Rows are points. Any point is a mix of the corners, with weights that add up to 1. It lies inside the corners' shape when no weight is negative. Say inside or outside, and name the corners with a negative weight.

Corners:
(1): [-0.89,-1.69,-0.04]
(2): [2.91,1.90,-1.90]
(3): [-2.75,-1.36,0.84]
(4): [0.81,0.06,0.63]
Points:
[1.62,1.05,-1.14] => inside
[0.48,-0.19,-0.62] => inside
[2.36,1.47,-1.49] => inside
[1.40,1.31,-0.41] => outside (1)
[-0.65,-1.09,0.59] => outside (2)
[1.26,0.42,-1.04] => inside

Corners:
(1): [0.65,-1.62,1.86,1.49,-0.19,0.49]
(2): [0.31,0.70,-3.32,2.06,-1.11,0.67]
(3): [-1.69,-0.83,1.98,-2.84,-1.48,-2.03]
(4): [-0.52,-2.38,1.58,1.70,-1.80,-1.77]
(5): [-1.52,-0.68,-3.15,-2.15,0.60,-0.92]
(6): [1.35,0.67,-0.85,-1.01,1.41,-1.54]
(7): [0.42,2.99,-0.97,1.08,2.61,-0.23]
Points:
[0.13,0.50,-1.61,0.23,0.11,0.01] => outside (4)
[0.02,0.47,-0.18,1.09,0.44,-0.74] => inside
[0.71,1.37,0.43,-0.02,0.81,-0.29] => outside (4, 5)
[-0.41,-1.03,-0.72,-0.05,-1.06,-0.50] => outside (7)
[0.35,-1.98,1.79,1.48,-1.43,-0.32] => outside (5, 7)
[-0.84,-1.72,0.59,-0.75,-0.89,-1.67] => outside (2, 7)

Corners:
(1): [1.15,0.75,1.50,-0.47,-0.26,0.39,0.26,0.94]
(2): [2.23,0.59,0.82,-2.35,0.81,-1.12,0.23,-1.18]
(3): [-0.04,-2.76,-2.48,1.57,1.91,1.95,-0.52,-0.99]
(4): [-0.28,-0.40,1.30,-0.81,-0.51,-1.92,-0.69,2.43]
(5): [0.19,1.69,-2.62,-0.62,-4.75,-0.59,-0.78,2.78]
(6): [0.52,-0.47,-2.27,0.47,2.04,1.02,-2.49,-1.59]
(7): [2.56,-0.49,1.01,0.78,1.69,-0.94,0.73,1.71]
(8): [1.82,-2.47,-1.05,0.58,0.86,1.37,-1.17,0.70]
(9): [1.40,-1.27,-1.50,0.24,-0.72,0.41,-2.11,-2.63]
Points:
[1.41,0.08,-0.12,-0.53,-0.29,-0.24,-0.40,0.17] => inside
[0.99,-0.41,-0.64,-0.56,-0.04,0.14,-0.76,-0.60] => outside (7)
[1.64,-1.22,0.38,-0.67,2.88,-0.51,-0.26,-0.70] => outside (1, 5, 9)
[0.81,-0.23,-0.90,-0.14,-0.26,-0.02,-0.75,0.98] => outside (9)
[1.05,0.73,0.40,-0.89,-1.90,-1.01,-0.31,1.88] => outside (3, 6)
[1.62,-0.32,-0.16,-1.15,1.59,0.05,-1.89,-2.67] => outside (3, 5, 7)

Corners:
(1): [-1.64,-0.75,-6.61,0.70,0.90,0.20,1.33,-1.37,0.82,0.59,0.93]
(2): [-0.53,6.05,0.92,-0.24,-0.75,-2.41,0.24,1.57,-1.90,-0.12,0.23]
(3): [-1.64,-2.21,-1.11,-0.83,1.10,0.65,2.19,-1.69,2.16,1.64,-0.55]
(4): [0.56,-2.70,1.56,-0.68,-3.79,0.84,0.51,1.63,0.81,0.47,-0.66]
(5): [1.62,1.70,0.16,-1.02,0.28,-0.29,0.25,0.84,0.86,0.81,-0.49]
(6): [0.14,-0.06,-0.64,1.08,-0.93,-0.41,2.92,1.50,-1.12,-0.84,-0.90]
(7): [0.53,-1.87,0.48,1.12,-1.30,-0.17,0.99,-1.38,0.66,0.79,-1.08]
(8): [-0.25,-0.71,1.00,0.79,-0.02,-1.55,-0.74,0.50,-0.40,-1.61,-0.99]
(9): [0.29,-2.34,0.31,-0.01,0.21,-2.44,1.81,-0.49,1.82,0.62,0.85]
(10): [-3.50,-0.90,0.17,1.34,-4.21,0.94,0.87,0.78,1.10,-6.43,-0.68]
(11): [1.20,-1.84,0.48,-1.02,-0.41,-0.27,0.01,-0.25,0.38,1.12,1.18]
(12): [0.34,-0.21,1.08,0.01,-0.58,1.16,0.15,2.06,0.92,2.06,-0.40]
Points:
[-0.37,-0.52,-1.63,0.53,-0.40,-0.20,1.15,-0.19,0.37,0.23,-0.18] => inside
[-1.01,0.47,-1.23,0.06,-0.21,0.19,0.70,0.36,0.38,-0.93,-0.06] => outside (4, 7, 9)
[-0.03,-0.46,-0.27,0.07,-0.65,-0.43,0.66,0.03,0.92,0.36,-0.31] => outside (6, 11)
[-0.19,0.20,-0.40,0.33,-0.10,-0.44,0.64,0.32,0.28,0.11,-0.28] => outside (4)
[-0.05,-0.29,0.28,-0.11,-0.47,-0.68,0.38,0.30,0.79,0.15,-0.12] => outside (6)
